Rows are points. The window is the flat piece filled in between its corners: a triangle in 3 columns, a solid with four corners in 4, and so on. A path goes straight from each point to the next, and from the last back to the first. List the points from which the path goes on through the window.

Window (4 x 4):
-.42	-.37	.53	-.29
-.10	.26	-.23	-.08
-.75	.11	-.94	.31
.13	-.37	.18	-.18
Path:
(1): -.65	-.18	-.85	-.16
(2): -.11	-.13	-.46	-.34
(3): -.20	.35	.11	.08
(4): -.15	-.12	.38	.34
(5): -.43	-.39	-.13	-.25
(6): -.24	-.08	-.01	-.61
(7): -.51	-.03	.19	.19
(8): -.12	-.10	.06	.15
(9): -.21	-.15	.08	-.43
(10): -.61	.00	-.70	.00
(11): -.82	.48	-.85	.66
(12): -.54	-.05	-.20	.50
(13): -.46	.17	-.39	-.54
(14): -.06	-.08	-.42	-.45
(15): -.32	.33	.05	.53
(16): -.59	.22	-.68	.46
Through the window after points: 2, 8, 14, 16

Window:
.33	.27	.83	.66	.80	-.94
.31	.00	-.38	-.40	-.06	.64
.36	-.33	.00	-.84	-.18	-.04
.01	.60	-.52	.08	-.61	.09
-.17	-.29	.44	-.48	-.01	.41
.68	-.26	-.41	.00	-.91	.20
Path:
(1): .91	.62	.53	.42	-.51	.08
(2): .84	.40	.12	-.40	-.16	.29
(3): .14	-.26	-.44	.10	-.33	-.09
(4): .01	-.13	-.41	-.19	-.24	.08
(5): .28	.26	-.03	-.41	-.38	.09
(6): .33	.87	.08	-.30	-.61	.79
(7): -.05	.07	-.74	.24	-.49	-.39
(8): .17	-.36	-.49	-.29	-.09	.22
(9): .77	.57	.09	-.37	-.44	.13
(10): .53	.27	.13	-.14	-.01	.03
(11): -.17	-.55	-.43	.11	.16	.33
(12): -.35	.05	-.19	.03	.46	-.62
Through the window after points: 4, 6, 10, 12

Window:
-.33	-.39	.19	-.40	.12	.18	-.08	-.13
.20	.23	.02	-.23	.01	-.20	.50	.31
.49	.05	.23	.13	-.07	.21	.33	.12
.03	.23	.46	-.25	-.42	-.18	.73	.03
-.94	-.04	-.18	-.31	.01	.32	-.12	-.60
-.33	.07	-.01	-.72	-.15	.46	-.02	-.25
.37	.41	.31	-.33	-.54	-.43	.16	.06
.18	.06	.31	.09	-.17	.24	.11	.67
Path:
(1): .11	.03	.13	-.30	-.67	-.09	.51	-.06
(2): -.04	.34	.66	-.18	.27	-.10	.36	.17
(3): .10	.22	.54	-.03	.24	.09	-.01	.13
(4): .16	-.06	.02	-.38	-.49	.20	.44	.24
(5): .28	-.10	.19	-.27	-.37	-.10	.45	.25
(6): .11	.55	.34	-.10	.12	.05	.23	.21
(7): -.13	-.01	.47	-.45	.37	.17	-.09	.08
(8): -.27	-.35	-.06	-.20	-.28	.16	.12	-.11
(9): -.27	-.05	.02	-.34	-.55	.00	.24	-.05
(10): .11	.43	.39	-.48	.31	-.15	-.06	.05
(11): .20	.57	.65	-.12	.00	-.20	.38	-.02
(12): -.04	-.15	-.02	-.47	-.78	-.10	.49	.09
(13): .04	-.21	-.01	.23	-.65	.29	.41	.31
(14): .46	.24	.37	-.14	.27	.11	.16	.08
(15): -.01	.36	.26	-.49	-.12	.12	.18	-.09
(16): -.44	-.57	-.24	-.21	-.26	.00	.59	-.11
Through the window after points: 1, 7, 11, 13

Window:
.22	-.09	.51	.36	-.02	-.22	.58	.35	-.06
-.26	.44	-.04	-.26	-.19	.20	-.07	.17	-.12
.39	.55	-.07	-.03	.17	.49	.06	-.03	-.15
-.29	.18	-.34	.02	.24	.13	-.25	.17	.07
-.37	-.12	-.04	.35	-.15	-.25	-.11	-.20	.36
.00	.14	-.12	-.15	.14	.29	.43	-.18	.15
-.16	-.21	-.03	.01	-.31	.27	.07	.11	-.03
-.19	-.12	-.04	-.08	-.02	-.20	-.38	.08	.43
.10	-.07	.94	.32	.34	-.15	.18	.23	-.28
Path:
(1): .09	.04	.18	-.37	.25	-.21	.18	-.15	-.17
(2): -.09	.16	.11	.13	-.02	.25	.11	.12	.05
(3): .10	.28	-.01	.25	.06	.38	.11	.23	.26
(4): -.15	.14	-.06	-.30	.14	-.17	-.08	-.08	-.42
(5): .07	.05	-.13	-.05	.03	.18	.09	-.02	-.09
(6): .00	.30	.13	.06	-.07	.38	.08	.09	.13
(7): -.36	.17	.27	.14	-.10	.41	.13	.29	.31
(8): .13	.19	-.29	-.28	-.15	.01	-.09	-.07	-.41
Through the window after points: 1, 3, 5, 7

Window, 11 rows:
.06	.26	.06	-.56	-.13	.20	.11	.02	.03	-.09	.02
-.29	.06	-.01	-.06	.13	.04	.31	-.52	.38	-.05	-.01
-.38	.32	-.30	.09	.26	-.46	.08	.53	-.09	.04	.09
.12	-.33	-.27	-.14	-.06	.43	-.29	-.21	.33	-.03	-.25
-.38	-.10	.02	-.05	-.94	.26	.10	.34	.27	-.11	.09
.01	.16	.24	.08	-.25	-.34	.04	-.33	.17	.16	.06
.48	.12	.32	.08	-.18	.69	-.31	-.02	-.36	.05	-.11
-.13	-.33	-.03	.13	-.28	-.25	.25	.36	-.24	.46	-.09
-.13	-.15	.02	-.52	.37	.35	-.14	.51	.32	-.50	-.20
.02	-.02	-.04	.38	-.14	.18	-.14	-.45	.55	.41	.57
.59	-.62	-.27	.05	-.36	.05	.33	-.19	.00	-.18	.08
Path:
(1): -.05	.04	-.30	-.20	-.20	.11	-.12	.04	-.66	.23	.37
(2): -.33	-.11	-.25	-.06	-.55	-.08	.01	-.14	-.23	-.02	.49
(3): .33	-.05	.24	.16	-.08	.22	.17	-.05	.39	.25	-.39
(4): .16	-.10	.11	.15	-.15	.21	.12	.19	.39	-.02	-.15
(5): .00	-.02	.06	-.03	-.35	.29	-.16	-.09	-.19	.04	.07
(6): -.36	-.25	-.09	-.16	-.14	.16	-.31	.13	-.23	-.04	.02
(7): .17	-.11	-.04	-.02	-.07	.00	.29	.20	.32	.10	-.12
(8): .08	-.20	.05	.18	.10	-.13	.30	.04	.90	-.31	-.29
Through the window after points: 6, 8

Window (12 x 12):
.22	-.17	-.94	.18	.26	.31	-.50	.11	-.36	.21	-.20	.08
-.23	-.44	-.78	.29	.06	-.06	.17	.71	.01	.44	.16	.19
.30	-.16	.65	-.19	.41	.01	.47	.39	-.12	.24	.14	-.15
.40	-.19	-.02	.22	-.04	-.47	-.17	-.22	.26	-.16	.33	.25
-.12	.11	-.72	.41	.51	.31	-.19	-.43	.02	.17	.04	.30
-.10	-.56	.17	.14	.49	-.09	.17	.48	-.27	.10	-.38	-.16
-.08	.37	-.16	.08	-.21	-.10	-.31	-.18	.04	-.27	.26	.34
.43	.18	.23	.29	-.08	-.29	.25	-.20	-.23	-.16	.01	.36
.39	.17	.32	.19	.20	-.11	.30	.29	.12	-.16	-.20	-.32
.14	-.34	.41	.42	.16	.20	.18	.34	-.28	.24	-.01	-.41
.25	.01	.02	.00	-.09	-.03	.32	-.31	-.04	-.49	.25	-.01
.17	.01	-.42	.12	-.35	.14	-.21	-.40	.34	-.08	-.06	.56
Path:
(1): .17	.04	-.32	.29	.16	.23	-.04	.18	-.08	-.17	.31	.40
(2): .37	-.24	.21	.48	.53	.19	.14	.67	-.06	-.44	-.10	.08
(3): -.05	-.12	-.10	.10	-.20	-.02	.02	-.18	-.20	.55	.06	-.27
(4): .06	-.21	-.41	.13	-.35	-.10	.36	-.24	.02	.31	.07	-.30
(5): .23	-.03	.28	.37	.49	.28	-.46	.32	-.14	-.23	-.05	.41
(6): .10	-.05	.05	.25	.32	.11	.13	.32	-.10	-.09	.14	.09
(7): .13	-.11	-.17	.19	.06	-.22	.10	.03	-.08	.26	-.07	-.16
(8): .27	-.10	-.15	-.04	-.03	-.18	.16	-.09	-.08	.26	-.09	-.10
(9): .10	.05	.25	.42	.22	.12	.29	.21	-.05	-.66	.39	.38
(10): -.09	.03	-.11	.59	.38	.70	-.01	.21	-.08	-.27	.11	.46
(11): .22	-.18	-.30	-.08	-.02	-.46	.07	.00	.01	.16	-.10	.06
(12): .03	.04	-.11	.13	-.03	-.30	-.22	-.35	.07	.39	-.26	-.32
(13): .02	-.57	-.06	.24	.54	.19	.37	.82	-.29	-.22	.02	.33
(14): .31	-.09	.06	.03	.06	.13	.00	.40	-.22	-.32	.09	.56
(15): -.08	-.17	-.29	.29	-.04	-.34	.18	.01	.15	.38	.06	-.34
(16): .00	-.19	-.11	.12	-.07	-.39	.05	-.31	-.03	-.03	-.39	-.23
Through the window after points: 2, 4, 8, 12

Window:
-.44	-.53	-.16	-.44	.19	.44	.01	-.19	.39	-.03	-.16	.16	-.43	.31
-.12	-.62	.29	.24	.03	-.13	.14	-.10	-.22	-.30	-.09	.54	-.05	-.06
.58	-.14	-.20	.46	-.19	.04	-.52	-.07	.03	-.05	.02	-.06	.07	-.27
-.12	.14	.04	.50	-.53	-.41	.19	.27	-.01	.03	.41	-.38	.42	.21
.09	-.23	-.55	-.26	.20	-.20	.04	-.42	.06	-.13	-.51	-.14	.20	.70
-.10	.09	-.39	.44	.04	.13	.43	-.20	.13	-.43	-.03	-.11	.03	-.34
-.11	-.16	.44	.29	-.33	-.08	-.03	.01	.13	.07	.04	-.48	.33	-.24
-.39	-.02	-.32	.01	.36	-.01	.37	.08	-.12	.01	.11	-.14	.00	-.33
.08	-.03	-.14	-.21	.16	-.11	-.12	-.59	.30	.66	-.19	.55	.53	-.03
.02	.27	.04	-.16	.15	-.11	.42	.17	.14	-.07	-.14	.21	.55	.01
.13	.02	-.30	-.15	-.15	.06	.37	.12	.13	.44	-.57	.12	.08	.11
-.67	-.46	-.24	.27	-.18	.31	-.23	.28	.10	.05	-.22	-.38	.16	.62
-.76	.18	-.09	-.17	-.29	.26	-.15	-.17	-.17	.20	.17	-.11	.20	-.19
.00	-.94	-.01	-.17	-.03	.44	.27	-.05	-.09	.05	-.14	.37	.16	.37
Path:
(1): .22	-.33	.06	.35	-.03	.20	.25	.00	-.16	.24	.21	-.01	-.12	.38
(2): -.48	-.60	-.19	-.47	-.20	.06	.02	-.02	.23	-.26	-.40	.25	.64	-.08
(3): -.13	-.34	-.38	.06	-.18	-.03	.14	-.03	.07	.04	-.27	-.02	.13	-.02
(4): -.08	.14	.26	.01	.33	.52	.15	-.18	.10	.04	.04	.06	-.11	.47
(5): -.01	-.07	.06	.23	.20	.11	.00	-.19	-.15	.04	-.15	-.10	.05	.38
(6): .08	-.48	-.66	-.34	-.32	-.15	-.07	-.14	.40	.10	-.24	.24	.42	-.10
(7): -.32	-.32	-.65	-.11	-.38	-.31	.26	.25	.24	.09	-.18	-.20	.53	.09
(8): -.16	-.14	-.08	.03	.18	.15	.02	-.18	-.02	.06	-.15	.03	.02	.18
(9): .09	-.16	-.05	.38	.29	.29	.14	-.30	-.09	.12	.01	-.02	.06	.46
(10): -.22	-.29	-.16	-.26	-.59	-.18	-.16	.16	.29	-.09	-.22	.07	.31	-.22
(11): -.42	-.37	-.70	-.29	-.31	.08	.12	.06	.48	-.25	-.10	-.05	.22	-.16
(12): -.14	-.14	.18	.35	.13	.24	-.04	-.12	-.13	.10	-.09	-.10	-.05	.29
Through the window after points: 1, 5, 7, 11

Window:
.47	-.46	-.01	-.36	.14	-.40	-.33	-.17	.29	-.37	.36	.30	.10	.32
.10	.57	.02	-.72	-.46	.41	.22	-.29	-.21	.37	-.30	.44	.17	-.10
.49	.19	.30	.45	.24	.30	-.94	-.53	-.64	-.15	-.19	-.16	-.04	-.15
.08	.20	.24	-.07	-.15	.81	-.36	.53	.14	.18	.22	-.07	-.50	.04
-.58	.24	-.52	-.34	-.19	.22	.00	-.03	.53	-.32	.34	-.22	-.53	.01
.28	.49	.00	.20	.12	.12	-.61	.05	.59	.02	-.55	.58	.03	.43
.66	.13	-.30	.02	.15	.17	.85	-.31	-.06	.22	.20	-.55	-.18	.31
.13	-.24	.18	.30	-.24	-.01	.18	-.19	.10	-.48	.04	.12	.13	.12
-.16	.32	.21	.07	-.08	.48	.55	-.84	-.28	.31	.23	.63	.19	.11
.15	.14	-.53	-.18	.33	.83	.05	.05	-.43	-.32	-.28	-.56	-.13	.55
.12	.25	-.51	-.27	.42	-.28	.39	.37	.61	-.61	.02	.47	-.25	.13
-.23	.67	-.18	.42	.31	-.44	-.38	-.09	-.46	-.19	-.10	.10	.47	.32
-.37	.05	.07	-.83	.31	-.16	.47	.01	.47	-.28	.10	-.21	.01	.01
-.27	-.60	-.64	.10	.03	.42	.37	.13	.39	.25	.27	-.30	-.66	-.22
Path:
(1): -.09	.10	-.05	-.17	.00	-.25	.14	-.23	-.04	.12	-.37	.13	-.29	.22
(2): .40	.09	-.17	.11	.04	.63	.11	.05	.46	-.15	.61	-.07	.07	-.16
(3): .13	.34	-.29	-.09	.06	.59	.28	-.12	.23	-.15	.10	-.10	-.02	.00
(4): -.43	-.13	.11	-.32	.11	-.78	-.04	.09	-.01	.17	-.26	.12	-.30	.30
(5): -.04	.00	.17	-.09	-.16	-.05	-.22	-.29	-.40	-.19	-.19	.59	-.60	.87
(6): .22	.09	-.35	-.10	.29	.13	.00	.18	.39	-.23	.15	-.50	.27	-.34
(7): .28	.41	-.22	.02	.50	.65	.29	-.28	.02	-.01	.11	-.25	.43	.07
(8): -.17	-.13	-.39	-.45	-.33	.10	-.12	.27	-.28	-.42	-.39	.12	-.81	.57
(9): -.54	-.50	.16	.17	-.06	-.24	-.25	.45	-.35	.43	-.13	-.08	-.70	.39
(10): .39	.67	-.13	-.39	.08	.54	.11	-.53	.53	-.66	.12	.29	.49	-.21
(11): .15	.18	-.20	-.33	.34	.34	-.16	-.14	.11	-.10	.18	.07	.36	.12
(12): -.25	.34	-.34	.33	-.20	.17	.18	.07	-.51	-.18	-.44	-.35	-.61	.43
(13): -.11	-.04	-.10	-.09	-.04	-.02	.03	-.28	-.28	-.01	-.05	-.06	-.18	.09
(14): .26	.51	-.50	.10	.45	.61	.39	.38	.44	-.36	.34	-.14	.30	.27
(15): .29	.05	-.40	.03	.00	.93	-.02	-.21	.01	-.08	.37	-.09	.45	-.15
(16): -.13	.22	.16	-.19	.01	-.28	.31	-.16	-.14	-.13	-.40	.11	-.50	.51
Through the window after points: 7, 11, 15
